Each row is a point. Two turns around zero, p and q, are shown by what they do to some points. Write where each new point lands after one turn and then the other. Backwards means that the second turn is done in reverse. Each puzzle has new turns, and all numbers are rounded.

Turn p:
[-0.11  0.55 -0.04] -> [-0.26 -0.04  0.50]
[-0.20 -0.11  0.08] -> [ 0.08 -0.22 -0.06]
[0.09 0.04 0.14] -> [0.13 0.07 0.09]
[ 0.22 -0.49 -0.18] -> [ 0.06  0.18 -0.53]
Turn q:
[ 0.04 -0.15  0.15] -> [-0.07  0.14 -0.15]
[0.10 0.15 0.24] -> [-0.13 -0.17 -0.21]
[-0.17  0.01  0.35] -> [-0.38  0.01 -0.10]
[-0.08  0.08 -0.77] -> [ 0.53 -0.05  0.57]
[ 0.12 -0.09  0.02] -> [ 0.07  0.07 -0.12]
Where do these land?
p, then q: [-0.26  0.02  0.30] -> [ 0.05  0.25 -0.30]
q, then p: [-0.10 -0.15  0.28] -> [-0.22 -0.22  0.11]
q, then p: [-0.01  0.21  0.31] -> [-0.11 -0.26 -0.24]
q, then p backwards: [ 0.29 -0.11 -0.43] -> [ 0.15 -0.15  0.48]
p, then q: [ 0.07  0.03 -0.46] -> [-0.16 -0.06  0.43]

Turn p:
[ 0.07 -0.37 -0.15 -0.14 -0.25 -0.05] -> [-0.42  0.02  0.05 -0.22  0.14  0.05]
[-0.10  0.29 -0.12  0.36 -0.26  0.16] -> [-0.01  0.31  0.14  0.23 -0.39 -0.10]
[ 0.24 -0.26 -0.23 -0.10 -0.32  0.30] -> [-0.52  0.18 -0.03  0.01  0.15 -0.23]
[ 0.34  0.12  0.32 -0.20  0.27 -0.26] -> [ 0.40 -0.01 -0.05 -0.03  0.48  0.12]
[-0.38 -0.15 -0.08  0.33  0.37 -0.33] -> [ 0.21 -0.17 -0.25 -0.30 -0.43  0.34]
[-0.11  0.01  0.24 -0.29 -0.11 -0.03] -> [-0.02 -0.24  0.25  0.09  0.18  0.07]
[ 0.17  0.33 -0.22 -0.10  0.48 -0.24] -> [ 0.55  0.02 -0.15 -0.31  0.07 -0.25]
[-0.23  0.03  0.23  0.13 -0.19  0.44] -> [-0.20 -0.11  0.05  0.51 -0.20  0.00]
Turn q:
[-0.14 -0.38  0.27 -0.25 -0.19  0.23] -> [-0.34  0.31  0.18 -0.08 -0.32  0.19]
[-0.24  0.10 -0.38  0.41 -0.03 -0.21] -> [ 0.46  0.01 -0.17  0.30 -0.03 -0.31]
[-0.27 -0.22  0.15  0.41  0.07 -0.04] -> [ 0.20  0.12 -0.31  0.18 -0.33  0.16]
[-0.29  0.19 -0.11  0.12  0.18 -0.33] -> [ 0.37  0.06 -0.07  0.29  0.22  0.07]
[ 0.33 -0.07 -0.29 -0.23  0.30 -0.06] -> [-0.25  0.02 -0.19 -0.11  0.43 -0.21]
[ 0.33  0.22  0.34 -0.21 -0.35  0.00] -> [-0.27 -0.42  0.39 -0.08 -0.06  0.15]
[ 0.29  0.16  0.02 -0.26  0.03  0.42] -> [-0.18 -0.10  0.17 -0.52  0.10 -0.05]
Where do these land?
p, then q backwards: [ 0.12  0.26 -0.32 -0.19 -0.22  0.21] -> [ 0.02 -0.08 -0.44 -0.17 -0.27  0.09]
q, then p: [-0.53  0.03 -0.30  0.38 -0.10 -0.03] -> [ 0.16  0.67  0.10 -0.02  0.20  0.00]
q, then p: [ 0.22 -0.17 -0.21 -0.06  0.27  0.00] -> [ 0.16 -0.15 -0.02 -0.31 -0.17 -0.14]
p, then q: [ 0.06  0.28  0.51 -0.06 -0.04  0.30] -> [ 0.15 -0.27 -0.54 -0.01 -0.22  0.04]
p, then q: [ 0.02  0.31  0.47  0.41 -0.22 -0.10] -> [ 0.21 -0.48 -0.08 -0.40 -0.32  0.02]
q, then p backwards: [ 0.01 -0.28 -0.12 -0.03 -0.14  0.07] -> [ 0.01  0.01 -0.22  0.11 -0.15  0.19]
p, then q: [ 0.31 -0.04  0.25 -0.09  0.29 -0.15] -> [-0.06  0.00 -0.30 -0.28  0.29 -0.14]
q, then p: [-0.21 -0.39 -0.29 -0.35  0.16 -0.29] -> [ 0.56  0.07  0.00  0.06 -0.44 -0.06]
